Rows are points. The points of each table are mixes of a few directions, plus a little noise. How many directions does each table use, and how many do they share? Where both have some left over, give the other angles between the two spaces (their principal angles), to ten degrees, smallest first.
In the rows, 128 means zero.

First (7 x 2):
[[128 133]
 [114  57]
 [126 115]
 [136 170]
 [138 176]
 [132 149]
 [122  96]]
Second (7 x 2):
[[133 157]
 [124 107]
 [138 181]
 [120  85]
 [136 170]
 [118  72]
 [127 125]]
Directions: first 1, second 1, shared 1

First (7 x 6):
[[166 129 149  90 127  92]
 [ 64 140  97 107  93 173]
 [136 130 134  97 118 114]
 [195 109 158 187 181  89]
 [100 127 112 161 130 158]
 [113 134 121 104 111 134]
 [122 126 124 146 133 136]]
Second (7 x 6):
[[142 188 158 115 161 143]
 [120  77 140 109  53  96]
 [123 114 107 142 139 132]
 [123  97 128 123  92 112]
 [119  99  87 156 146 135]
 [135 149 161 105 110 121]
 [134 172 116 146 196 157]]
Directions: first 2, second 2, shared 0; angles 40, 80

First (9 x 11):
[[159 106 141 135 127 117 128 144 110 133 129]
 [ 71 183  72 119 175 139 133 107 144  99 135]
 [171 118 107 142 175  99 133 160  81 110 143]
 [ 56 181  93 112 140 154 128  93 168 115 126]
 [167 110 127 138 148 108 130 151  95 123 134]
 [116 113 172 120  65 148 121 110 160 156 112]
 [173 100 140 137 134 110 128 153  98 130 133]
 [177  87 162 137 106 113 127 150 107 143 126]
 [ 64 155 140 109  82 166 122  84 188 143 114]]
Second (9 x 11):
[[110  72 165  96 120 152 148 174 136 112 142]
 [140 163 110 149 147  88 118  97 132 125 120]
 [178 124 148 170 109 137 124 119 161 103  53]
 [159 140 107 153 114 145 125 119  97 143 109]
 [ 90 163  87 130 152  89 188  98  90  74 125]
 [142 103 140 116  96 188  92 155 122 188 149]
 [111 116 146 103 134 128 104 142 151 152 163]
 [128 139 122 119 178  51 118 126 118 129 176]
 [ 95 131 128 117 101 175 136 121 145 129 115]]
Directions: first 2, second 5, shared 1; angles 40

First (11 x 18):
[[142 175 111 141 139 163 130  96 114 149 130  94 102 115 125 144 111 113]
 [104  51 156 107 110  71 125 181 150  93 125 184 171 150 132 103 155 152]
 [133 143 123 132 131 139 129 118 123 135 128 117 120 123 127 133 123 124]
 [103  45 158 106 109  67 124 185 152  91 125 188 175 152 132 101 157 154]
 [123 112 133 124 124 116 127 139 132 121 128 140 137 133 129 123 134 133]
 [105  53 155 108 110  73 125 179 150  94 125 182 170 150 132 103 154 151]
 [159 229  92 155 152 203 132  58  98 174 132  55  70  99 123 162  92  97]
 [126 119 131 126 126 122 128 134 130 123 128 135 133 130 129 125 131 131]
 [142 173 112 140 138 161 130  97 115 148 130  95 102 115 126 143 112 114]
 [152 207 100 149 146 186 132  74 105 164 131  71  83 105 124 154 101 104]
 [120 101 138 121 122 108 127 146 136 116 127 147 143 136 129 119 137 136]]
Second (11 x 18):
[[130 110  92 111 137 122 123 144 117 101 131 136 133 117 139 114 147 130]
 [114 174  85 127 115 167 145 160  77 114 128 117 143 115 102 105 137  99]
 [147 119 150 126 169  88  93  74 172 172 135 113 108 116 183 164 174 132]
 [184  89 179 125 136  91 112  73 158 187 133 127 103 126 190 135 148 125]
 [ 97 175 184 148 146 172 119 102 154 136 150  80 122 132  83 176 134 121]
 [107 125  96 124 113 144 143 169 106  86 122 144 144 135  97 109 104 135]
 [129 128 132 130  97 161 153 155 100 107 130 131 134 133  97 105 100 120]
 [104 110  96 120 119 141 139 171 113  68 126 146 144 133  95 112 106 143]
 [116 114 117 120 117 156 141 161 112  79 136 131 136 128  95 113 113 131]
 [ 98 145  90 138 117 105 134 152 123 122 100 158 144 145 116 123  98 145]
 [180 119 189 142 143  62 104  43 176 238 117 127  98 133 209 155 151 127]]
Directions: first 1, second 5, shared 0; angles 40
